Each row of a before or after table is a point. One or more steps were done to the points. Then noise was added and the rows were shuffled. The steps act on columns, c1 being the first. Write out the steps. A step turns or swaps two columns, mirrors them in a line or flattens them onto one, adds a multiple of one to another, or multiplies or shifts one. Angles are multiples of 10 degrees, from the lower column toward the higher: turns from -170 to 170, lines from 10 to 170 but not 90. Use the fewest steps. Two steps may share a column if one is a turn and the other turns, adds or multiplies; they go together, in the order done. Otherwise the lowest column goes first.

Before (12 x 2)
[[-14   1]
 [-11  21]
 [ -2 -15]
 [-16   1]
 [ 12 -16]
 [-12  95]
 [ 10 -15]
 [ 36 -13]
 [  2  13]
 [-17 -17]
 [  9  -2]
 [  2 -16]]
After (12 x 2)
[[ -7  -3]
 [-13  -3]
 [  9   5]
 [ 30   9]
 [-21  -7]
 [ -3  -1]
 [  7  -1]
 [-13  -6]
 [  0  -3]
 [  4   1]
 [ 20   8]
 [  4   2]]
Steps: flatten c1 and c2 onto the line at 20 degrees

Before (10 x 4)
[[ 25  -2 -39 -10]
 [-43  24 -55  62]
 [ 29  14 -48   8]
 [-38 -45   0  17]
 [-25  -7   4  16]
 [ 21  -7  26 -20]
 [-32  33 -37 -24]
 [ 42 -39 -21 -21]
 [ 45 -19  17  16]
 [ 24 -47 -53  42]]
After (10 x 4)
[[  1 -38 -83 -20]
 [-17 -43 -13  16]
 [ 34  -7 -11 -21]
 [-22  -4 -45  -8]
 [-49  33  42 -20]
 [ 39 -20 -50  18]
 [-23  13 -34   9]
 [-69  23  33  63]
 [-32 -45 -94  39]
 [ -8  -6  16  16]]
Steps: turn c1 and c3 by -60 degrees; add 1 times c2 to c3

Before (11 x 6)
[[-45  27 -53  68  76 -52]
 [-40 -75  -9  26 -39 -13]
 [-19 -21   0   9  -3 -82]
 [-70  45  56  26 -33   3]
 [ 10 -32 -67 -34  87   0]
 [ -9  13  -3 -32  35  23]
 [ 20 -28  35   7 -13 -15]
 [-13 -58  45  46  45   4]
 [-10  44 -12  81 -21 -72]
 [ 30 -29  49  33  53 -28]
 [-14   8  51  55 -36 -77]]
After (11 x 6)
[[-70  47   8  62 -70   2]
 [ 28 -26  -6  57  69 -27]
 [-16 -21 -10   4 -11 -77]
 [-11   8 -22  71 -41 -69]
 [-12 -59 -16  59  34  15]
 [-14  44 -76  28 -24 -36]
 [-39 -79 -28   7 -59  -2]
 [ 12 -31  -2 -74  90   1]
 [-45  25 -82 -13  52  -5]
 [ -8  14  26 -17  35  13]
 [ 19 -30  15  35   1 -19]]
Steps: add 0.5 times c1 to c5; turn c3 and c4 by 60 degrees; add -0.5 times c3 to c6

Before (11 x 9)
[[ 56   2 -26  17  74 -40 -42 -75   1]
 [ 24  31 -48  31 -24 -67  -5 -52   2]
 [ 44  23   2 -77 -12 -54  -5  46  23]
 [-17   6   3 -21 -34  22 -23 -17 -34]
 [ 41   7  11 -57 -33   9  30 -47  86]
 [ 40 -51 -35   8  63  15 -41  41 -26]
 [  8   1  67   2  23  26  -5  44  71]
 [ -7 -10   3  15  62  10  53 -71  12]
 [-59   0  27  21   4  10  19 -38  95]
 [-52 -85   4  48 -13 -65 -28 -44  39]
 [ 29  -7   6  25  22 -25  41 -67   0]]
After (11 x 9)
[[ 30  13   4  27  31 -25  20 -74  -2]
 [-55 -49  -1  36  -9 -64 -59 -44  13]
 [  2   0  68   8  27  20  -5  46  27]
 [ 22   9 -48  32 -14 -63  18 -50   4]
 [ 45 -46 -30   0  67  13 -48  43 -13]
 [-12  -6   2 -24 -31  29  -6 -12 -12]
 [ 55 -21 -29  19  80 -39 -30 -76  -3]
 [ 41  11   4 -71 -14 -56   7  43   7]
 [-57   2  33  23  10  11   9 -38  36]
 [ 36  22  10 -54 -36  19  18 -42  35]
 [ -9  24   5  21  67   8  29 -69   8]]
Steps: flatten c2 and c7 onto the line at 50 degrees; multiply c9 by 0.4

Before (14 x 12)
[[-23  16  36  23  44 -86   5  34  11  48 -19  -8]
 [ 10   4  11 -37  -2 -31  14 -38 -16  -7 -83  19]
 [ -1 -42   7  -6 -18 -14  21 -28  14  43 -95  12]
 [  3  30  14  13   2   3  24 -51  55 -31 -59  58]
 [ 18  24  10 -33  37  21  41 -35 -27   0 -34   2]
 [ 58  15   9  33  71 -64  -3 -43  -5  26  -4   8]
 [  9 -12 -76 -44  18  11 -12 -14  45  -8  18 -24]
 [  5 -70 -38   0  -7 -33  -2  -8 -36 -44  50 -70]
 [ 21  30  -5   2 -10 -35  -5 -42 -23  32 -49  64]
 [  4   6  27  28 -55  10  29 -11 -60   8  32 -55]
 [ 33 -47  29 -45 -37 -39  90 -47  13   8 -23  33]
 [ 35 -31 -49   6  21 -19  24  60   6  -3  20 -17]
 [ 28 -44  21 -30  -9   2 -62 -43  12 -26 -16  18]
 [-41 -47  21  22  -9  -7  22 -11 -25   5  19   8]]
After (14 x 12)
[[  4 -11   1 -13  49  22  41  40  41   0 -33  -3]
 [-53  48   1 -33 -12  -8  15  -5 -13   5  18  -5]
 [  8 -14 -30 -20 -13 -35 -52  51   7  32 -49  52]
 [-26   0  29 -65 -72  10  18  11  -4   9  33 -53]
 [-18 -25  13   2  57 -85 -67 -26 -24  47 -19 -21]
 [ 35  56  -2  22 -12   1 -24  25  25 -25 -16   5]
 [ 39  60  -7  27 -48 -37  80  29  37   7 -23  13]
 [-14  69  23 -32  -8 -32  63 -16  12 -43  51 -38]
 [  0  10  -6  -2  -4 -32  24  38  42  -7 -83  10]
 [  8  51  -7  15 -24 -15 -43  11   1  41 -96   5]
 [ 33  18 -10  56  25  10   0   9  26  -7  17  15]
 [ 37  11  -5   3  29 -19  29 -67  -7  -1  20   9]
 [ 31 -12 -22  49   2   2  69  59 -31 -31 -59  39]
 [ 55   2  -1 -17  93 -63 -42  46 -28  28  -5   2]]
Steps: add 0.5 times c9 to c1; turn c4 and c9 by -110 degrees; turn c2 and c8 by 160 degrees; flatten c3 and c12 onto the line at 120 degrees; multiply c5 by 1.3; add -1.5 times c10 to c7

Before (13 x 14)
[[ -4  21  -7   0  18  18   4  15  22 -38  53  24  -9  33]
 [-13  16  -6  33   8 -36 -36  26 -22 -12 -23  24   1  31]
 [  6  -4 -12  -4  13 -15  -6  -8 -18   0  72  20  -9  33]
 [-10  16   1 -21  15  14  25 -11 -20 -33  -4   2 -12  -7]
 [ -4 -33 -27  31  -7  18  24  82 -22  -6  -3  25   8  33]
 [ 17  23 -34  26 -15  -4   7 -11  23  -8 -17  95  -6  22]
 [  7  12 -12   9  22   6  14   9  -3 -10 -21   2  21  15]
 [ 18  25  -2  26  15  23 -24  -9 -24 -26 -22   5   3   6]
 [  6 -62   0  27 -21   4  10   6  -9  -6  -4  -2  27  29]
 [-10 -22  -6  25 -15 -34  -8 -14 -14  -1  -9   6  37 -24]
 [-11  24 -16  38  18  17  22  -6  13 -11 -23  41 -12  10]
 [ 22  18  10  35  -5   4  18 -10  -8 -19   0  24  13  22]
 [ -5   0   6   7  21  13  -2  55 -12   1   0  43  -9  23]]
After (13 x 14)
[[  5   6 -11  -3  10 -14  -4  -6 -19   0 -80  21 -10  33]
 [ -5 -12  -5  20  17  18   5  17  22 -41 -52  21 -10  19]
 [ -3 -11 -27 -39  -3  17  22  82 -22  -5 -17  25   7 -23]
 [ 19 -39  12  -2  -7   3  19 -14  -7 -20 -50  24  13 -13]
 [-12 -12  -4 -35 -13 -34  -9 -12 -14  -2  40   8  36   8]
 [  7   6   0 -67 -24   2   7   4 -11  -4 -30  -4  29 -22]
 [  8 -13 -15   7  22   9  16  10   0  -9  -6  -1  20 -25]
 [-13 -43 -16   1  18  15  24  -8  14 -12  24  41 -13 -25]
 [ 18 -34 -34   7 -12  -5   6 -11  22  -8 -31  95  -7 -28]
 [ -9  10   2  24  17  15  22 -10 -20 -34  25   2 -10  -1]
 [ -4  -6   5  -2  20  13  -3  54 -14   1  -9  45  -9 -13]
 [-15 -34  -3  -4   4 -35 -37  26 -25 -13   7  27   5 -36]
 [ 19 -36  -1  10  19  25 -27  -9 -23 -26 -17   7   4 -19]]
Steps: turn c11 and c14 by 130 degrees; add -1.5 times c1 to c11; turn c2 and c4 by 120 degrees

Before (12 x 20)
[[ -8  46 -30  15  54  12 -12  -6  56  39  18  38 -53   0  -7 -84 -15  53
  -69  19]
 [-50   6  24 -63  10 -39   1 -53 -42 -16 -14 -50 -49  -4  40 -45   2  40
  -22 -10]
 [-33  20  44  31  34 -12  24  51  17 -35 -42  38  15 -45  16 -25 -68  25
   15 -18]
 [ 43 -21  40  11 -52  41 -16 -52  43 -60 -52 -52  -2 -32 -35   3 -68   5
  -44  -9]
 [ 15 -26 -49  20 -41 -48  41   1  57 -50 -10 -56  45  33 -28 -25  -1 -31
  -20   1]
 [-18 -18 -20 -11  -4  32  44 -50   7 -32 -56  34 -30 -47 -28 -79 -25 -34
    3  54]
 [ 17  20 -41  40  45   0 -27   7 -22  45 -58  40  -3 -24  69   2  -8 -41
  -54  -8]
 [-51  -8  -3 -70 -20 -32 -17 -25 -13 -12  -8 -33 -29  61   2  -1  15 -42
  -49  12]
 [ 26  60  17 -37  -8 -62  34 -44  -4 -28 -40  20  -5  28  31 -48   4 -13
  -47   6]
 [ 46  36 -17 -22   5  20  19   1 -19 -23  13  11  22  -3  -7  24 -73 -32
  -91  -1]
 [-62 -14 -64  -3 -49 -46   4 -40 -46  -4 -47  33 -11  61  37  16 -71  62
    1  42]
 [ 27  50 -44 -66 -23  47  18   8  49  15 -23 -72  11  26  23 -13  -6  16
  -79  61]]
After (12 x 20)
[[-60  -6 -97  21 -50 -50  12 -45 -43 -12 -39 -32 -17 -15  75 -19   7  66
    2  41]
 [ 39   7 -74 -28   5  18  28   5 -23 -28  17 -32  37  15  -8   4 -36 -31
  -87  -4]
 [ 34 -23 -36  27  46  -2 -33  10 -25  42 -36 -24  20 -90  13 -28  26 -46
  -50 -14]
 [-13   2 -25  46  34 -13  25  48  11 -38 -28   2  25 -50 -30 -53 -81  23
   23 -15]
 [  0 -68 -29  14  55  14  -7 -15  52  48   8  57  11  12  -4 -79   8  59
  -66  21]
 [ 21  51 -32  13 -41 -48  42  -2  56 -50 -23  48   7  31  30  33  37 -22
  -24  -1]
 [ -5 -18 -32 -76 -24  52  17   4  44  18 -20  53  45 -15  44  53  35  13
  -82  61]
 [ 52   6 -30   2 -51  44 -15 -52  50 -54 -52  29 -27  -3 -46  43 -73   5
  -43  -6]
 [-28  -7 -36   1 -13  39  40 -54   7 -28 -49  40 -28 -22 -54 -73  -1 -44
    7  58]
 [  6 -31  19 -48 -13 -56  37 -41  -9 -24 -37  31  52 -23  42 -41 -13 -20
  -44  12]
 [-72 -46  19 -52  13 -36   6 -49 -37 -16  -1  60 -13 -48  13  18 -20  40
  -21 -11]
 [-72 -23  14 -54 -19 -37 -19 -24 -11  -3 -19  15 -25  26  56  30  11 -44
  -47  11]]
Steps: turn c1 and c4 by -20 degrees; mirror c2 and c13 in the line at 60 degrees; turn c3 and c17 by -50 degrees; turn c14 and c15 by 60 degrees; turn c11 and c14 by 20 degrees; mirror c12 and c16 in the line at 120 degrees
